Rows are points. The last column is the point's height on a tilted bowl or saddle (a function of degree 2), plus a little noise. Along how many of its main directions does it bend up, bend down or stay straight?

Points (15 x 4):
[[-71  75  59 -37]
 [ 20  20  44   1]
 [-15  22 -54 -27]
 [-43 -62  58 -95]
 [  5  17 -43 -38]
 [-21  34  23 -29]
 [ 16  40  13 -28]
 [-32  27  35 -34]
 [-14  -8 -90 -18]
 [-19  -7   0 -42]
 [ 11  94  44 -31]
 [ -1  28 -10 -34]
 [  2 -37  24 -26]
 [ 64 -36  28  25]
 [-17 -37 -65 -41]]
Directions: 1 up, 1 down, 1 straight

Points (25 x 5):
[[ 35  11 -26   4  -3]
 [ -2  64  -2  22  28]
 [-26   0 -79  54  61]
 [-72 -78 -47  59  95]
 [ 64  17  12  33  33]
 [ 61   9  -2 -55   5]
 [ 12  61 -48 -46 -18]
 [-16  26 -39   9   6]
 [ 54 -21 -48 -19   4]
 [ 14 -51 -31  16   5]
 [-20  20  14 -28  -1]
 [-21 -36 -34 -33  12]
 [ 41  58   7  38  48]
 [-21  32 -74  22  30]
 [-12 -49   7  -6  11]
 [-30  -6 -26 -62   4]
 [ 22 -59 -12  45  11]
 [-75 -48  64 -10  88]
 [ 68 -45 -12  15   8]
 [ -8  35 -17  45  35]
 [-68  31 -51  29  58]
 [-79 -38 -54  21  75]
 [ 35  36 -11  12   8]
 [-31   3  25  15  27]
 [ 60  44  38 -88  28]]
Directions: 3 up, 0 down, 1 straight

Points (44 x 7):
[[ -2 -22 -43 -22  27 -21 -14]
 [ -6 -33 -49 -25   7   2 -29]
 [ 11 -40  17  23  33  23   7]
 [ -8  61 -67  -6 -21  41  30]
 [ -5 -63  47  25  -2 -22  48]
 [ 12 -20 -20 -18  35 -25 -10]
 [ 43  48   5 -15   1  24  15]
 [  1 -31 -20  60   8  95 -95]
 [ 25  -8 -72  22 -21  16  17]
 [-35  12  23 -52 -29  -9  16]
 [  9  14  28   2 -18  33   5]
 [  4   8  18 -20 -39 -25  20]
 [-17 -46  29 -19  -1  25   6]
 [ 10 -15 -41  -2  -8  41 -27]
 [ 16  -6 -32  17 -23   0  17]
 [ 45  -9  17   5 -94  -3  80]
 [-27   0   3 -24 -28  15   2]
 [-40 -40  16  67 -24   8   5]
 [  1 -63  -5  -7 -26 -20  -5]
 [-10   9 -56 -32 -26  25  -4]
 [  8   7 -23 -25  37 -30   5]
 [-16  21  29 -10  -7   8  10]
 [ -2  13  30  76   3   9  -1]
 [ 47  14  11  26  35 -34  26]
 [ 44  13  31  -1  29 -13  28]
 [  7 -12 -24 -23  10 -28  -3]
 [ 23  30  10   3  32   6  19]
 [ 47  28  20 -20   5   2  19]
 [-12 -32  43 -31 -27   8  22]
 [ 33   2 -66  56  -2  23  20]
 [-12 -38 -52  -4   3  71 -90]
 [ 46 -51  24   1   9  -9  34]
 [-13  16  75 -26  35 -48   7]
 [-17  19 -15 -14 -22  33  -9]
 [ 26 -35 -46  35  -6  14 -10]
 [-50 -52  52  -1  51 -59  13]
 [ 12 -90  49 -45   2  30  13]
 [-11 -30 -77  29 -19  -8  -5]
 [ 13 -12 -16  29  23 -18   2]
 [ 18 -50  18 -24 -10   4  -1]
 [ 45 -89 -17 -34 -58  16 -42]
 [-51  -1   9 -25  37   0  28]
 [  1  -7 -51  32  16 -38   8]
 [ -4   0 -14   2  -1   2   3]]
Directions: 3 up, 3 down, 0 straight

Points (46 x 7):
[[-49   6 -65  63  89 -24 -12]
 [-70  24 -38 -69  14  58 -24]
 [-30  -2 -52  -9 -28 -31 -12]
 [-13 -57  11  59  55   3 -47]
 [ 55  -3  35  19 -10   8  14]
 [-16  -9 -46  19  21   5   3]
 [-57  24  75  22   6   6 -33]
 [ -4 -26 -15 -55  12 -14 -17]
 [-71  28 -87 -61  70 -15 -43]
 [ -9 -58 -19  37  30  82 -75]
 [  8 -79 -20  44 -54 -31 -35]
 [-17  70 -22   5 -12 -14  42]
 [ 95  -6 -19  61  11 -24 -69]
 [-43  23  -6 -49  12  51   3]
 [ 13 -21  13 -12 -51 -62  -6]
 [-16  40 -17 -12 -41 -78 -36]
 [-42  -7 -33  36  72  33 -24]
 [-34  -2 -14 -39 -26  22  12]
 [-43 -44 -26 -14  65  -4 -58]
 [-14  36 -36 -26 -44 -15  27]
 [-51  25   4   4  10  31  10]
 [-38  -9 -38 -58 -33   2 -10]
 [ -4   9  -7  29 -38 -52 -17]
 [-70  31 -23 -12 -34 -39 -30]
 [ 11 -31   6 -13 -32 -59  -8]
 [ 30  -3 -41   8   5  27  15]
 [ 36 -15  -6 -33  20 -29  -3]
 [-17   9  59  12  53 -10  -9]
 [ 15 -62   9 -49 -16  14  10]
 [ 62  13 -36   9  41  -4  -8]
 [-38  44  53  -1   0  38  -5]
 [  8 -22  88  -1  -4 -21   7]
 [-17 -11  10 -20 -33 -24   8]
 [-34  -5  54  48  67 -54 -23]
 [ 70  26  20 -22  34  15   1]
 [ 46 -19   3   7  16  79 -21]
 [ 11  11  45 -56  53 -22 -27]
 [-49 -26  95 -94   7   3 -95]
 [-61  11  24 -73  26 -50 -80]
 [  1  -2  33  39  18  19  -4]
 [  2  67   3   4   8   9  44]
 [ 17 -35  19  -3 -13  10  21]
 [ 21 -28   7 -60  -8  26  14]
 [ 14  22 -45   1  70  68  -7]
 [-18 -41  -5 -38 -14 -58 -39]
 [-15 -64  55   4  18 -14 -10]]
Directions: 1 up, 4 down, 1 straight

Points (69 x 9):
[[-28   2  -8  20 -18 -31 -13  50 -24]
 [  9 -15   6  13  23  24 -36  -4 -10]
 [-32  15  -8  34  12 -38 -13 -32  49]
 [ 17  18 -14 -35  -6  -6 -46   9 -15]
 [ 45   9 -44 -28  -6  -3  34 -14   9]
 [ 20  19 -38  26  11  14 -65  48 -22]
 [ 10   9   9  -9   8  14   3 -22   8]
 [-14 -32 -17 -10  32  33  10 -27  37]
 [-17   7  -7 -70 -21 -22 -20   3  40]
 [ 23 -86  13   1  17  33 -40  11  -6]
 [ 27  40  10 -32  -8 -65  23  10  41]
 [-22   9 -16  23  -6 -24  -8  31 -15]
 [ 19  11 -29 -33 -42 -22 -32  -5  14]
 [ 32  56   5  -1 -24  -2  40 -38  49]
 [-32  22 -13 -18  -2  -9  33 -23  53]
 [-20  38 -25   9  13 -16 -13   5  -7]
 [ 11 -53 -52   8   1 -18  41   0  43]
 [ 13 -51  14  41 -38 -16  19   3 -13]
 [-14 -40  28  33 -19  31 -27 -23  24]
 [ 17   8  10   4  17  32  40  62  32]
 [ -9  29   9  46  35 -16  28   0  37]
 [-26  26  -3  -8  16  -7  33  10  34]
 [ -1  12 -19  11  10   0 -26  49 -16]
 [  4  59 -35  36  19 -29   3  -3  13]
 [  8  55  30 -29   6 -36  11  31  39]
 [  7  53   3   2   3 -10  16 -41  53]
 [-29 -11  -6 -15 -13 -13 -43 -22  38]
 [ -6  28  24   2  -4  -4  33  23  28]
 [-13  24 -13   4 -17 -13 -19  53 -13]
 [-18   2  13  -5  13  19 -26  22  19]
 [-10 -47 -76  -5   6  17 -31 -19  18]
 [-17 -19  37  59  -7  23 -22  12  34]
 [-18  23  46  13  22  -5  53  29  54]
 [-26   5  -9  35  12  53 -27  20  30]
 [ 17   7 -22   8   0  -1   3  -5  -7]
 [ 14  19   3   1  58 -31   8 -48  66]
 [-38   0  25  -6  13  -5  22  12  47]
 [-23  -4 -40  15 -17  -1 -12  19  -5]
 [-54  56  -9  18   8  30   6  28  43]
 [-31  16   4 -43 -18 -34  -4 -50  95]
 [-95 -12  -9  -7   4 -25  25 -10  59]
 [ -9 -10  54 -11  21  30   1   7  47]
 [  0  27  25  -4 -11  12  21  14  26]
 [ 14   5 -12 -63  -2 -12  -7  13  17]
 [  6  20  27  -1 -38  -4 -37  13  35]
 [ 50  21  16  41  -8   0  35 -26  -6]
 [ 34 -11  24 -18 -25  -2  -4  -5   4]
 [-41  22   9 -49  48 -22 -22  -1  61]
 [-17  19  -7  12 -15 -18   8 -34  41]
 [ 91  11  50 -12 -34 -28  36 -18  -1]
 [-45  37  32  -4 -15   9  -7 -12  68]
 [ -2 -23  33 -11 -15  -1 -36  36  35]
 [-27  23 -21 -17  -6 -18  -4  32 -17]
 [ 15   7  11  64 -27  26 -31 -38  28]
 [ 35 -42  -6  15 -44 -14 -30 -28  24]
 [ -6  -3  -7  22  -3  42  -2  18   9]
 [-15 -68  35  44 -42 -37  13 -34  27]
 [-34 -11  -2  27  -9   4 -50 -64  82]
 [ 62  -4 -11 -23  17   2 -15 -60 -33]
 [-31  -1  -5  -5  21   4  11 -16  44]
 [ 33  40  27  18  -1 -16 -18   4  18]
 [-50 -11  24 -18  -6  66  -7  11  73]
 [ 18  20 -62   5  20 -36 -23  29 -48]
 [ 21 -52  22  43 -46 -35  59  -3 -29]
 [-35 -13 -14 -24  10 -24 -17 -29  54]
 [  8 -29 -56   2 -33  11 -33 -13   8]
 [ 28  -8  18 -11 -23 -39  23  -3  20]
 [  6 -24  13   8 -11 -12 -33 -25  29]
 [ 25  11 -38   1  27  13  -2  -3 -28]]
Directions: 5 up, 2 down, 1 straight
